Every row gives one point. Before rounding, the points of a table are all equally far from one centre. They may lie mostly on one side of it. Write the centre, to within rounding.
In the rows, zero is written as 128.

Points (9 x 2):
[[107 176]
 [ 84 147]
 [ 94 169]
 [117 176]
 [ 94 169]
 [112 176]
 [ 86 155]
 [105 175]
 [130 172]]
Centre: [114 146]

Points:
[[169 146  66 124 143 130 181 151]
 [177 176  44 136 167 147 153 104]
 [161 160  40 111 141 118 132 141]
 [155 177  68 158 157 155 139 141]
 [144 157  69 131 132  97 128 143]
 [153 140  37 121 139 155 159 141]
 [170 136  73 150 132 173 119 125]
 [168 150  46 126 125 165 153 131]
 [128 173  62 144 137 125 172 139]
 [128 125  55  95 137 130 163 158]
 [184 156  67 136 122 133 127 130]
 [200 160  57 128 157 131 151 112]
 [143 151  61 123 165 105 169 153]]
Centre: [138 149  99 103 157 145 143 104]

Points:
[[131 110 101 160 114  38 100 149  95  94  92 135 132 160]
 [142  97 106 125  45  73 159 143 136 106 117 129  89 154]
 [113 100 108 160  42  87 110 133 131 142  89 138  97 123]
 [111  78  86 181  78  69 166  97 127 147 123 120 114  95]
 [119  94 114 163  94  43 121 154 135 130  64 156 124 100]
 [142 115 103 153 144 101 194 153 113 107 100  83 101  90]
 [114 131  65 137 108 109 113  97 104 105  89 140  96 121]
 [120  78  79 170  87  69 135 125  71 150  96 147  80  99]
 [150  61  88 196  72  79 148 136 117 104  83 109 102 116]
 [159  73 121 202  72  65 138 108 103  92 123 126  80 112]
 [ 82  93  77 160 138  95 151 100 146 142 128 149  97  78]
 [ 83  81 113 184  71  85 123 115 125 140 113 137  63 123]
 [103  70  98  95  97  75 112 110  47 119 114 106 103  84]
 [106  91  91 181  91  95 181 155 140 101  85 122  78 111]
 [120 105  83 139  80  77 152 108 117  86 103 135  64 133]
 [122  97  72 162  98  50 174 161 101 111 133 143  79 135]
 [ 73  94  63 142 110 108 147 147  99  84 105 157  77  72]
 [125  95  78 133  65  67 167 169 121 154 144 112 127 106]
 [136 108 123 155  90 113  90 186 120 144 115 187  72 111]]
Centre: [120  72 133 141 116 114 136 142 103 107 133 143 129 115]

Points:
[[148 104 172 119 135 159 198  91 167 122 186 142 104  74 113 115 106 178
  131 110  91 179  89 144]
 [106 133 165 123 171 167 124  74 155  86 186 144  87 156 105 160 105 157
  113 168  93 153  50 185]
 [181 149 110  73  80 138 144 114 125  86 180 172 111 124 115 128 127 107
  138 149  67 152 105 151]
 [169 161 142 114 110 162 144 116  99  93 113 212 126 110 125  89  85 141
  131 104  89 179  53 160]
 [166 112 166 128 161 135 141 113  91  91 131 200 129 115 148 113  83 121
  133 122  49 122  44 174]
 [105 158 112 159 119 147 147 128  99 111 132 193 178 132 125 143  92 148
   79 118  94 192 144 120]
 [165 124 124 121 187 132 162 119  71  76 140 159 139 143 122 122 108 134
   98 145 100 131 106 210]
 [182 109 200 138 181 192 179 158 132 141 141 160  97  94  99 133 130 177
   71 151 114 112  94 154]
 [115 178 128 111 139 161 134 100  73  70 210 157  97 127 131 118 144 122
   94 112  65 168  88 175]
 [130 137 158 109 172 140 121  56  68  94 125 144 149 131 142  90 136 155
  114 140  61 116  84 173]
 [183 152 137 102 119 120 112  88 108  75 135 192 153 116 131 108 143 169
  125 159  93 218  69 106]
 [194 175 121 125 138 112 119  85  73 111 119 208  94 120  92  71 156 118
  132 157  92 163  98 189]
 [138 169 161 142 151 128 168  89 124  66 119 169 150 103 143 127 111 179
   96 144  59 161  86 202]
 [161 146 113 130 112 169 173 104 129 112 186 237 144 116 150 100 102 136
   95 129  71 145  74 187]
 [148 138 133 126 107 156 106 115 133  97 164 195 161  96 141 121 139 135
  173 140 131 141  76 199]
 [166 101 154 143 143 193 123 134 117 106 131 175 100 119 155 147 106 187
  113 149 124 163  75 167]
 [174 140  92 121 141  97 115 127 101  99 123 152 143 113 121 144 117 153
  149 164  94 147  58 154]
 [153 119 115 177 158 188 152 114 139  77 137 178 150  50 187 111 152 120
  158 160  95 160  95 159]
 [155 121 138 144 147 161 128 100 100  74 155 129 102  70 157 101  95 126
  142 155  65 207  69 142]
 [199 163 155 144 131 110 175 106 101  96 145 190 172 110  73 138 100 175
   75 119  69 149  87 138]
 [133 147 140 146 136 169 155  80 102  47 155 191 102  87 121 154  88 172
   91 142 106 122 113 152]
 [107 141 131 133 145 181 159 116 138 115 133 137 111  98 141 109 102 139
  156 148 102 199  71 208]
 [151 128 127 104 144  94 132 108 135 109 145 144 113 125 104 140  95 140
   90 100  62 113 103 206]
 [155  94 161 128 142 119 172  89 107 129 147 198 171  60 142  96 131 165
  126 181  76 185  99 177]
 [131 156 205 146 153 141 181 125 131  69 131 158 110  90 132 139 122 132
  127  99  91 135  48 196]
 [172 106 175  97 110 139 173 113 129  96 137 144 120  99 100  77  91 136
   81 159 104 115  62 195]
 [184 160 151 145 136 158 155  96 101 113 123 154 181  74 141 146  92 143
   63 148  96 156  57 148]
 [169 129 171 130  96 168 134 132 111 124  92 205  94 183 109 143 135 109
  106 166  82  97 110 144]
 [145 139 158  87 132 145 156  66  90 106 171 187 102 103 135 118 114 139
   82 171  81 160  37 193]
 [148 152 127 121 114 169 148 108 120  76 131 193  83 110  91 143 106 167
   70 109  60 196  90 209]]
Centre: [132 120 143 149 158 157 133 108 145 108 138 181 128 108  79 110 162 107
  92 143  84 158  88 133]

Points (29 x 24):
[[108 142 101 190 107 185 118  86  83 170 117  95 105 227  96 159 113 135
  147 132 136 127 127 127]
 [ 85 160  97 192 140 131 132 124  96 123  88 116 125 220 101 164 121 115
  110 145 133 145 132 111]
 [113 135 110 172 117 180 153 103  90 103  81 154 158 219 124 147  73 115
  102 124 150 133 116 121]
 [112 161 124 184 105 136 132 104 118 124 125 116 122 222 155 182 114  99
   64 163 151 126 117 137]
 [101 121  88 189 103 173 119  75  78 151 141 125 147 240  99 159 121 116
   90 150 139 129 104 125]
 [ 78 170  97 181 121 138 149 103  78 126  93 123 124 229 110 150  78 129
  108 155 141 149 125 125]
 [100 117  49 152 133 145 153  84  77 118 109 108 108 211 108 160 104 126
  115 135 183 131 134  99]
 [ 89 143 118 188 111 178 129 113  83 126 107 127  93 213 126 182  90  98
   95 136 128 110 112  97]
 [ 81 138  53 195 107 201 125 100 111 125 132 122 135 189 128 172 103 117
  104 152 132 124 109 117]
 [127 155  80 194 141 181 123  94  75 129  93 120 110 231 114 157  93 101
   94 163 148 135 134 125]
 [ 85 128  75 173 145 186 143  88  89 161  94 125 100 212 123 160  80 113
   73 153 163 127 100 110]
 [ 83 128 100 174 112 159 116  91  73 131 118 164 142 248  98 154 105 103
   90 135 130 113 112 131]
 [ 97 126  75 163 152 128 107 101 105 108  80 147 146 186 119 171  85 118
   74 135 146 159  99  86]
 [100 155  82 185 121 169 148  66  91 109 105 128 129 200 112 161  92 140
   88 139 180 100 102 108]
 [109 120  86 205  87 185 133  90 132 117  93 163 145 179 131 144 101 140
   82 157 138 140 136 116]
 [ 85 149  94 192 134 195 147  85  72 114 103 135 141 197 101 182 111 103
   88 184 146 149 110 138]
 [ 93 142  93 177 147 138 155  68  83 117 123 132 140 221 128 148  99 136
   97 145 147  95 138  87]
 [107 142 109 178 165 166 136  85  84 124  87 144 158 225 106 153 125 141
   89 133 131 108  93 155]
 [ 91 123  68 161 123 154 155  82 104 127  86 116 137 222 100 146 127 133
  101 177 165 139 125 104]
 [109 130  81 173 154 166 100 104  98 108 128 134 130 213  95 176  73 132
  130 143 146 149 109 105]
 [ 80 170  73 197 101 140 147 104  56 128 113 133 118 212  99 142  83 100
   94 154 149 137 119 140]
 [122 103  71 196 124 166 118 116  95 134  94 137 145 236 138 138 119 144
  103 183 123 126 117 112]
 [ 91 144  97 190 119 132 130  86  75  90  76 112 132 220 132 181 123  84
  110 146 148 105 109 136]
 [106 143 103 185 108 177 113  76  78 128 115 137 135 237 115 154  80 119
  116 133 131 121  95 101]
 [ 97 140  97 164 140 175 166  98  96 159  94 111 109 223 119 195  86 119
  105 172 154 113 110 143]
 [100 127 119 169 109 158 112  89  53 145  80 112 109 235 108 170 116  79
  109 145 161  81 114  95]
 [127 153  87 167 124 161 129 107 113 141 113 121 120 234 113 150 124  86
   78 141 171 108 150 121]
 [ 89 134  69 184 129 171 138 107  93 109 136 123 135 215 121 170  88 117
  115 135 152 105 120  96]
 [ 70 150 106 186 102 154 154  87 100 143  88 127 137 208  99 174  84 103
   97 157 155 145 105 111]]
Centre: [113 124 114 142 120 142 102 101  67 155 111 134 137 139 141 142 113 120
 119 161 155 118 126 143]

Points:
[[107  96 151 131  75 149  36 105 127 202 155  79  89 126  98 133 125 114
  112 160 169  96 113 135]
 [122 145 150 137 113 141  59 105 133 204  87 107 125 108  55 107  95 128
  145 156 174 117 123 168]
 [128 121 175 179  90 137  43  86 126 162  82  53  74 149  75 146 173 115
  129 139 130 125 122 131]
 [105 129 197 175  82 145  88  92 137 174 103  87  96 128  97 113 168 142
  134 149 214 125 130 137]
 [ 95 140 145 138  87 139  80  52 136 191 119  76  75 116  74 130 153 122
  105 136 186 186  90 117]
 [143  92 113 157  81 160  39  74 117 179 105  99  87 116  96 101 149 132
  119 120 183 124  93 136]
 [115 161 150 186 126 158  61  98 140 167 129 107 107 154  69 145 139  91
   87 147 180 127 150 126]
 [136  99 161 129 105 173 104  83 132 157 106  77  62 151  73 149 170  61
  122 120 155 110 109 118]
 [ 91 165 178 146 109 154  89 104 111 172 105  51  86 121  45 121 137 144
  142 149 184 118  91 133]
 [115 120 153 175  99 142  56  90 143 158 110 115  95 144  87 138 172 128
  144 171 189  95 161 107]
 [155 155 142 187  89 145  46  73 120 183 131 106  77 154  92 127 165 100
   92 173 169 106 127 159]
 [101 119 166 146  73 170  90  88 129 181 135  63  77 162  86 106 181  91
  133 144 140 116 160 161]
 [133 106 155 150  95 163  48  98 106 165  81 135  64 146  84 106 171 130
  126 146 160 135 149 103]
 [112 102 161 134  78 156  65  85  81 187 116  84  72 124 114 102 136  81
  141 150 179 132 113  88]
 [140 134 122 134  69 180  79  88  72 157 114  92  75 106  77 109 151 127
  166 160 174  82  96 122]
 [115 149 148 172 117 145  54  84 121 190 127 119  80 111 106 144 157 121
   72 165 107 159 129 154]
 [142 117 139 141  93 200  55 101 154 175 136  61  98 156  92 132 143  93
  134 128 161 114 118 160]
 [117 139 126 152  53 139  60  85 103 165 105  96 137 128 127 104 128 100
   88 171 169  94 137 175]
 [158 125 148 154  72 136  53  40 108 134 151  55  71 119  92 105 129 105
  109 150 173 136 117 109]
 [ 93 107 125 105 112 132  85  77 160 186  97  77  97 126  93 110 171 118
  112 170 149 149 121 113]
 [129 125 120 156 110 135  58  71 129 176  87  59 111 127  76 151 147 103
  101 142 181  89 131 130]
 [ 99 125 168 175 122 148  69  89 165 157  88  69  76 163 105 132 189 141
  111 131 141 103 126 132]
 [151 137 109 166 131 122  53  89  87 128 131 126  83 129  74 103 172  70
  128 137 177 108 143 121]
 [135 137  99 175  82 157  85  60 116 121  66 114  96 160 108 101 150 131
  102 142 186 126 132 108]
 [ 92 150 173 158  88 175  75  60  96 146 129  74 111 130 123 156 108  88
  152 144 152 158  74 177]
 [125 117 194 172 143 131  74  35 123 144 123 119  75  95 121 134 133 112
  147 109 173  89 143 144]
 [102 140 165 132  60 140  87  74 153 188  80  46  70 104  78 151 150 116
  148 128 183 137 108 107]
 [ 87 125 131 160 121 168  82  66 119 186  96  88 130 133 105 157 170 113
  133  89 156 130 152 150]
 [138 135 171 119 105 165  91  80 167 168 114 101  87  93  84 107 190 123
  121 110 191 148 116 158]
 [140 148 120 130  97 146  48 109  83 173 161  55 102 137  71 140 139 155
   95  95 152  85 121 153]
 [118 134 126 134  86 150  87 110 140 180 133  51  84 149  84 113 107 128
  141 162 231 120 113 152]]
Centre: [124 160 139 130  88 113  98  98 123 147 124 113  79 139 115 131 126 121
 141 118 141 123 118 140]
